Rows are points. The points of each table are mixes of a few directions, plus a little noise. How many directions does each table use, and how many do they share? Where both have some left over, give the other angles between the two spaces (their principal angles), to ten degrees, smallest first.

First, 5 rows:
-0.021 -0.022

-0.025 -0.027

-0.023 -0.024

0.020 0.020

0.050 0.052
Second, 6 rows:
0.042 0.043

-0.049 -0.050

0.007 0.007

-0.018 -0.019

-0.011 -0.010

0.028 0.029
Directions: first 1, second 1, shared 1

First:
-0.040 -0.028 0.041 0.000

0.007 -0.004 -0.013 -0.001

-0.018 0.035 0.016 0.053

0.039 0.036 0.001 -0.057

0.011 -0.038 -0.046 0.004
Second (6 x 4):
0.050 0.040 0.001 -0.077

-0.016 -0.013 0.000 0.025

0.007 0.006 0.000 -0.011

-0.045 -0.036 -0.001 0.070

0.021 0.017 0.001 -0.032

-0.017 -0.013 0.000 0.026
Directions: first 3, second 1, shared 1

First:
-0.005 -0.009 -0.007 -0.028 0.013 0.007

-0.009 0.014 0.006 0.063 -0.063 -0.037

-0.017 -0.011 0.010 0.047 -0.048 0.018

-0.004 0.006 0.047 0.036 -0.032 -0.012

0.004 -0.016 -0.004 -0.051 0.047 0.035

0.001 -0.005 0.014 -0.051 0.035 -0.001

-0.006 -0.016 -0.011 -0.073 0.039 0.009

0.018 0.015 -0.067 -0.010 0.027 -0.016

0.018 0.021 0.013 0.067 -0.017 -0.003
Second (6 x 6):
0.003 0.013 0.004 -0.016 -0.013 0.011

-0.018 -0.073 -0.022 0.091 0.072 -0.059

0.008 0.032 0.010 -0.039 -0.031 0.025

-0.001 -0.004 -0.001 0.005 0.004 -0.003

0.009 0.036 0.011 -0.044 -0.035 0.028

-0.001 -0.003 -0.001 0.004 0.003 -0.002
Directions: first 4, second 1, shared 0; angles 70

First:
0.019 -0.047 0.033 0.008 0.052 0.079 -0.009 0.057 0.073

-0.038 0.007 0.040 0.063 0.062 -0.003 0.011 -0.039 0.024

-0.039 0.016 0.002 -0.018 -0.018 0.001 0.001 0.028 -0.021

-0.032 0.012 -0.012 -0.006 -0.017 -0.013 0.032 0.003 -0.018

0.035 0.001 -0.009 -0.021 -0.022 -0.009 -0.040 -0.002 -0.016

-0.013 0.015 -0.014 0.002 -0.016 -0.027 0.021 -0.020 -0.021

0.017 -0.006 -0.032 -0.053 -0.052 0.009 0.005 0.043 -0.018

0.051 0.001 -0.007 0.026 0.010 -0.036 -0.020 -0.069 -0.003
Second (7 x 9):
0.005 -0.042 0.012 0.005 -0.015 0.005 -0.007 -0.029 0.010

-0.001 0.009 -0.003 -0.001 0.003 -0.001 0.002 0.006 -0.002

-0.020 0.154 -0.045 -0.020 0.056 -0.020 0.026 0.106 -0.036

0.007 -0.060 0.017 0.008 -0.021 0.008 -0.009 -0.041 0.014

0.007 -0.055 0.016 0.007 -0.020 0.007 -0.010 -0.038 0.013

0.001 -0.005 0.002 0.001 -0.002 0.001 -0.001 -0.004 0.001

0.000 -0.003 0.001 0.000 -0.001 0.000 0.000 -0.002 0.001
Directions: first 4, second 1, shared 0; angles 60

First (9 x 12):
-0.031 0.018 -0.014 0.012 0.015 -0.023 0.004 -0.009 -0.033 -0.014 -0.011
 -0.017

-0.007 -0.019 -0.002 -0.026 0.024 -0.052 0.030 0.023 -0.021 -0.023 0.031
 0.009

0.034 -0.020 0.018 -0.043 0.002 -0.020 0.014 0.023 0.028 0.014 0.031
 0.042

-0.014 -0.039 -0.017 0.009 0.059 -0.069 0.002 0.017 -0.027 0.050 0.029
 -0.018

0.009 0.011 -0.022 0.013 0.011 0.022 -0.040 0.004 -0.042 -0.064 -0.032
 -0.064

0.038 0.046 0.026 -0.029 -0.046 0.055 -0.023 -0.015 0.045 -0.002 -0.032
 0.043

-0.059 0.017 -0.006 0.060 -0.004 0.003 0.010 -0.044 0.009 0.087 -0.013
 0.007

0.013 -0.014 0.019 0.009 -0.038 0.046 0.009 -0.008 0.050 0.031 0.010
 0.025

0.016 0.000 -0.001 -0.006 -0.023 0.040 -0.007 0.008 -0.008 -0.078 -0.009
 -0.027
Second (10 x 12):
0.058 -0.011 0.040 0.013 0.015 -0.039 0.011 0.057 0.004 0.012 0.008
 -0.028

-0.019 0.001 -0.029 -0.031 0.003 0.017 0.025 -0.001 -0.020 -0.007 -0.029
 -0.037

0.089 -0.006 0.027 0.048 0.021 -0.015 -0.027 0.076 -0.023 0.054 0.038
 0.000

-0.035 0.002 -0.027 -0.034 0.019 -0.015 0.010 -0.020 -0.014 -0.008
 -0.026 -0.024

-0.029 0.005 -0.016 0.000 0.038 -0.048 -0.046 -0.035 -0.009 0.017 0.010
 0.033

0.021 0.004 0.022 0.048 -0.065 0.080 -0.007 -0.003 0.028 -0.007 0.035
 0.054

-0.020 0.002 -0.015 -0.012 0.016 -0.016 -0.009 -0.017 -0.008 0.002
 -0.006 0.001

-0.014 0.000 -0.002 -0.013 -0.013 0.013 0.018 -0.009 0.007 -0.017 -0.012
 -0.010

-0.031 0.007 0.008 0.021 -0.074 0.083 0.005 -0.048 0.042 -0.037 0.015
 0.056

-0.019 -0.005 -0.007 -0.041 0.041 -0.061 0.018 0.001 -0.009 -0.008
 -0.031 -0.046
Directions: first 5, second 4, shared 1; angles 50, 60, 60

First, 8 rows:
0.037 0.010 -0.007 0.035 0.072 0.045 0.012 -0.010 -0.034 -0.003 0.022
 0.001 -0.015 0.024

-0.008 0.017 -0.001 -0.018 -0.003 -0.015 -0.038 -0.026 -0.008 0.036
 -0.025 -0.005 -0.013 -0.036

-0.012 -0.005 -0.008 0.069 0.005 0.060 0.010 0.003 0.031 -0.022 0.042
 -0.020 -0.046 0.031

0.014 0.066 -0.019 -0.053 -0.017 0.028 -0.033 -0.021 -0.043 0.003 -0.027
 0.012 0.016 -0.007

0.013 -0.024 0.022 0.057 -0.005 0.028 0.051 0.023 0.000 -0.040 0.040
 -0.008 -0.001 0.060

0.017 -0.016 0.010 -0.053 0.016 -0.064 0.007 0.006 -0.024 0.018 -0.030
 0.021 0.044 -0.024

-0.023 -0.058 0.040 0.032 -0.025 -0.059 0.014 0.007 0.029 0.020 0.001
 -0.017 -0.009 -0.011

-0.037 0.010 -0.038 -0.070 -0.043 -0.023 -0.023 0.018 0.050 -0.013
 -0.023 0.018 0.023 -0.037
Second (10 x 14):
-0.008 -0.017 0.000 0.006 0.002 -0.011 0.005 0.007 0.017 -0.001 0.004
 -0.001 -0.003 -0.004

0.024 0.050 -0.001 -0.018 -0.005 0.032 -0.015 -0.021 -0.052 0.002 -0.012
 0.004 0.008 0.012

0.014 0.030 0.000 -0.011 -0.003 0.019 -0.009 -0.012 -0.030 0.001 -0.007
 0.002 0.005 0.007

-0.029 -0.062 0.001 0.022 0.007 -0.040 0.018 0.025 0.062 -0.003 0.014
 -0.004 -0.009 -0.015

0.013 0.027 0.000 -0.010 -0.003 0.018 -0.008 -0.011 -0.028 0.001 -0.006
 0.002 0.004 0.007

0.028 0.060 -0.001 -0.021 -0.006 0.038 -0.018 -0.025 -0.061 0.002 -0.014
 0.004 0.009 0.014

0.028 0.059 -0.001 -0.021 -0.006 0.038 -0.018 -0.024 -0.060 0.002 -0.014
 0.004 0.009 0.014

0.003 0.006 0.000 -0.002 0.000 0.004 -0.002 -0.002 -0.006 0.000 -0.001
 0.000 0.001 0.002

-0.075 -0.159 0.002 0.056 0.017 -0.102 0.048 0.065 0.162 -0.006 0.037
 -0.011 -0.024 -0.038

0.002 0.003 0.000 -0.001 0.000 0.002 -0.001 -0.001 -0.004 0.000 -0.001
 0.000 0.000 0.001
Directions: first 5, second 1, shared 1
